Rows are points. Before rounding, the points of a table are all equally far from one centre. They may lie mostly on one side of it. Where is the centre, to within rounding?

Points, 8 rows:
[[ 0.57 -0.56]
 [-0.12  0.16]
 [ 0.44  0.80]
 [-0.05  0.44]
 [ 0.02  0.54]
 [-0.03  0.47]
 [ 0.34  0.77]
 [ 0.01 -0.28]]
Centre: [0.57 0.13]

Points:
[[-0.29 -0.80 -0.38 -0.09  0.54  0.64 -0.13 -0.80  0.40  0.15 -0.62]
 [-0.43  0.33 -0.03  0.43  0.10  0.07  0.55 -0.29  0.42  0.35  0.11]
 [ 0.05 -1.08  0.00 -0.65  0.22  0.72 -0.25 -0.30  0.59  0.41 -0.31]
 [-0.33 -0.53  0.29 -0.10  0.64  0.02 -0.85 -0.07  0.38  0.40 -0.37]
 [-0.57 -0.49  0.37 -0.06  0.22  0.46 -0.13 -0.95  1.17  0.43  0.05]
 [ 0.22 -0.67 -0.13 -0.44  0.73 -0.14 -0.25 -0.70  0.58  0.09 -0.33]
 [-0.03 -0.66 -0.82  0.12  0.00  0.06 -0.23 -0.62  0.39  0.46 -0.25]
 [-0.40 -0.30  0.13  0.13  0.06  0.71  0.28 -0.62 -0.03  0.53 -0.44]
 [-0.03 -0.89 -0.48 -0.26 -0.18 -0.11  0.33  0.17  0.84 -0.01  0.29]
 [ 0.34 -0.41 -0.03 -0.10  0.07  0.59 -0.12 -0.84  0.52 -0.04  0.02]
 [ 0.07 -0.44 -0.18  0.01  1.10  0.17 -0.06 -0.76  0.17  0.38  0.30]
 [-0.40 -0.52 -0.16 -0.17 -0.15  0.02 -0.52 -0.72  0.20  0.62  0.44]
 [-0.29 -0.85 -0.10  0.31 -0.38  0.33  0.62 -0.36  0.78  0.28  0.30]
 [-0.05 -1.06  0.25  0.50  0.22  0.12  0.25 -0.45  0.25 -0.12  0.08]
 [-0.10 -0.28  0.24 -0.51  0.11  0.34 -0.04 -0.36 -0.26  0.12 -0.29]]
Centre: [-0.35 -0.49 -0.07 -0.10  0.36  0.22  0.07 -0.18  0.56  0.33  0.04]

Points, 31 rows:
[[ 0.91  0.55 -0.03  0.12  0.00 -0.16 -0.89 -0.27  0.37  0.33  0.01 -0.07
  -0.65  0.29 -0.62  0.81  0.42 -0.31 -0.07 -0.22  0.51 -0.66  0.08  0.17]
 [ 1.14  0.15 -0.03  0.01 -0.76 -0.08 -0.60 -0.42  0.46  0.22 -0.41 -0.10
   0.36  0.36 -0.72  0.46  0.72 -0.04 -0.09  0.09  0.25 -0.47  0.31  0.26]
 [ 1.07  0.76  0.10  0.32 -0.15 -0.29 -0.16 -0.65  0.64  0.63 -0.11 -0.10
  -0.06  0.31 -0.86  0.52  0.64 -0.60 -0.21  0.04  0.13 -0.37  0.51  0.19]
 [ 0.58  0.58 -0.17  0.15  0.40  0.34 -0.30 -0.23  0.44  0.30 -0.40 -0.59
  -0.54  0.03 -0.37  0.73  0.60 -0.40 -0.07  0.00 -0.02 -0.07 -0.54  0.83]
 [ 0.59  0.81 -0.45 -0.26 -0.08  0.00 -0.76 -0.02  0.35  0.07 -0.27 -0.21
  -0.50 -0.05 -0.51  0.43  0.70 -0.55  0.65  0.55  0.00 -0.62  0.37  0.26]
 [ 1.35  0.44 -0.12  0.25  0.14  0.16 -0.66 -0.20  0.57  0.29 -0.51 -0.17
   0.58 -0.06 -0.20 -0.14  0.35  0.12 -0.04  0.26  0.41 -0.92  0.11  0.68]
 [ 0.44  0.61  0.11  1.04  0.47 -0.01 -0.32  0.10  0.37  0.03 -0.11 -0.31
   0.02 -0.16 -0.98  0.73 -0.33  0.13 -0.18 -0.09 -0.35 -0.31  0.93  0.27]
 [ 0.89  0.00 -0.47  0.22  0.89 -0.05 -0.56 -0.27  0.50  0.52  0.17 -0.48
  -0.14 -0.32 -0.59  0.30  0.60  0.05 -0.55  0.08  0.16 -0.03  0.07  0.25]
 [ 0.08  0.67  0.24 -0.14  0.14 -0.07 -0.45 -0.49 -0.02  0.12 -0.46 -0.20
   0.33  0.60 -0.60  0.50 -0.16 -0.50 -0.03  0.30 -0.26 -0.04  0.56 -0.21]
 [ 0.68  0.15 -0.10  0.31  0.19  0.23 -0.50  0.23  0.25  0.64 -0.36  0.21
  -0.20  0.28 -0.85 -0.08  0.18  0.11 -0.25  0.39  0.24 -0.28 -0.38 -0.18]
 [ 0.51  1.21 -0.38  0.32 -0.97  0.33 -0.39 -0.05 -0.04  0.79 -0.36 -0.51
  -0.28 -0.11 -0.18  0.57 -0.02  0.26  0.08 -0.15  0.48 -0.81  0.18  0.72]
 [ 0.94  0.55 -0.35  0.26 -0.44  0.21 -0.60 -0.38  0.69  0.35 -0.47 -0.19
  -0.32  0.13 -0.64  0.93 -0.23 -0.18  0.47  0.21  0.85 -0.27  0.39  0.61]
 [ 0.74  0.41 -0.19 -0.03  0.30  0.32 -0.07 -0.41  0.19  0.04  0.02 -0.16
  -0.26  1.04 -0.04  0.19  0.77 -0.12  0.06  0.00 -0.27 -0.20  0.19  0.46]
 [ 0.45  0.51  0.04  0.30  0.10  0.15 -0.91 -0.30  0.63 -0.16 -0.62 -0.26
   0.00 -0.49 -0.22  0.72  0.05 -0.56 -0.21 -0.11  0.50 -0.88  0.03  0.33]
 [ 0.16  0.33  0.18  0.81 -0.03  0.27 -0.34 -0.25  0.62 -0.35  0.04 -0.03
  -0.40 -0.26 -0.45  0.37  0.56 -0.62  0.09 -0.44  0.12 -0.30 -0.03  0.12]
 [ 0.85  0.79  0.11  0.04 -0.19  0.36 -0.64 -0.35  0.44 -0.32 -0.19  0.12
  -0.34  0.20 -0.72  0.53  0.29  0.00  0.38  0.45  0.46 -0.34 -0.19  0.19]
 [ 0.33  0.13  0.26 -0.34  0.31 -0.09 -0.08 -0.19  0.25  0.89 -0.16 -0.57
  -0.24 -0.05 -0.67  0.75  0.18 -0.35  0.54  0.38  0.48 -1.12  0.09  0.23]
 [ 0.81  0.58 -0.10  0.55 -0.11  0.54 -0.16 -0.24 -0.07 -0.37  0.10 -0.13
  -0.09  0.22 -1.00  0.63  1.02  0.27 -0.12 -0.15  0.28 -0.58  0.34  0.17]
 [ 0.84  0.86 -0.68  0.08  0.59  0.29  0.16 -0.60  0.24  0.29  0.69  0.39
  -0.07  0.05 -0.60 -0.22  0.35 -0.42  0.11 -0.03  0.04 -0.46  0.04  0.13]
 [ 0.74  0.95  0.25  0.35 -0.06 -0.11 -0.45 -0.41  0.64  0.16 -0.52 -0.15
   0.10  0.61 -0.81  0.48  0.41  0.26 -0.32 -0.22  0.52 -0.43 -0.19  0.52]
 [ 0.15  0.89  0.20  0.00 -0.19  0.53 -0.64 -0.08  0.29  0.30 -0.30  0.49
   0.09 -0.25 -0.10  0.62  0.50 -0.68 -0.07 -0.11  0.58 -0.10 -0.21  0.10]
 [ 0.41  0.11 -0.69 -0.27 -0.32  0.19 -0.11 -0.43  0.10  0.73  0.08  0.00
  -0.12  0.11 -0.42  0.93  0.60 -0.37 -0.04  0.05  0.26 -0.84 -0.60  0.25]
 [ 0.44  0.42 -0.48  0.48 -0.37  0.66 -0.03 -0.56  0.08 -0.03 -0.45 -0.25
  -0.46  0.02 -0.08  0.84  0.37 -0.35 -0.10  0.44  0.49 -0.27  0.01  0.13]
 [ 0.32  0.71  0.14  0.39  0.28  0.45 -0.30 -0.49  0.35  0.78 -0.07  0.39
   0.18  0.18 -0.90 -0.20  0.30  0.37 -0.08 -0.17 -0.10 -0.63 -0.29  0.81]
 [ 0.71  0.03 -0.26  0.56 -0.39  0.39 -0.38 -0.40 -0.10  0.19 -0.40  0.07
   0.60  0.24 -0.47  1.13 -0.04 -0.06  0.01 -0.47  0.00 -0.41  0.07 -0.02]
 [ 0.93  0.95 -0.38  0.14 -0.48  0.45 -0.28 -0.43  0.27 -0.12 -0.03 -0.22
   0.11  0.75 -0.94 -0.03  0.22  0.53 -0.26  0.42  0.38 -0.52  0.07  0.48]
 [ 1.09  0.24 -0.01  0.51 -0.06  0.45 -0.56  0.09  0.51  0.05 -0.22  0.14
  -0.46  0.01 -0.53  0.52  0.39  0.03 -0.47  0.17  0.25 -0.53  0.27 -0.30]
 [ 0.75  0.80 -0.11  0.53 -0.14  0.12 -0.24 -0.34  0.07 -0.21  0.16 -0.18
   0.24  0.59 -0.58  0.70  0.99 -0.28 -0.07  0.26  0.12 -0.47  0.13 -0.22]
 [ 0.21  0.33 -0.10  0.50 -0.13  0.45 -0.66 -0.73  0.00  0.52  0.03  0.27
  -0.34 -0.41 -0.23  0.16  0.11 -0.32  0.54  0.28 -0.14 -0.53  0.18  0.39]
 [ 1.44  0.74 -0.06  0.45  0.29  0.13 -0.13 -0.55  0.64  0.08 -0.24  0.09
   0.39  0.13 -0.57  0.77  0.13 -0.03  0.07  0.49  0.34 -0.45  0.64  0.38]
 [ 0.59  0.09  0.12  0.14 -0.01  0.91 -0.28 -0.19  0.10  0.13 -0.26  0.48
  -0.26  0.38 -0.64  0.50  0.74  0.16  0.14 -0.22  0.22 -0.60  0.07  0.13]]
Centre: [ 0.31  0.55 -0.31  0.01 -0.03  0.28 -0.10  0.09  0.39  0.34  0.15 -0.33
  0.27 -0.03 -0.46  0.35  0.08 -0.06  0.00 -0.06  0.22 -0.39  0.36  0.39]
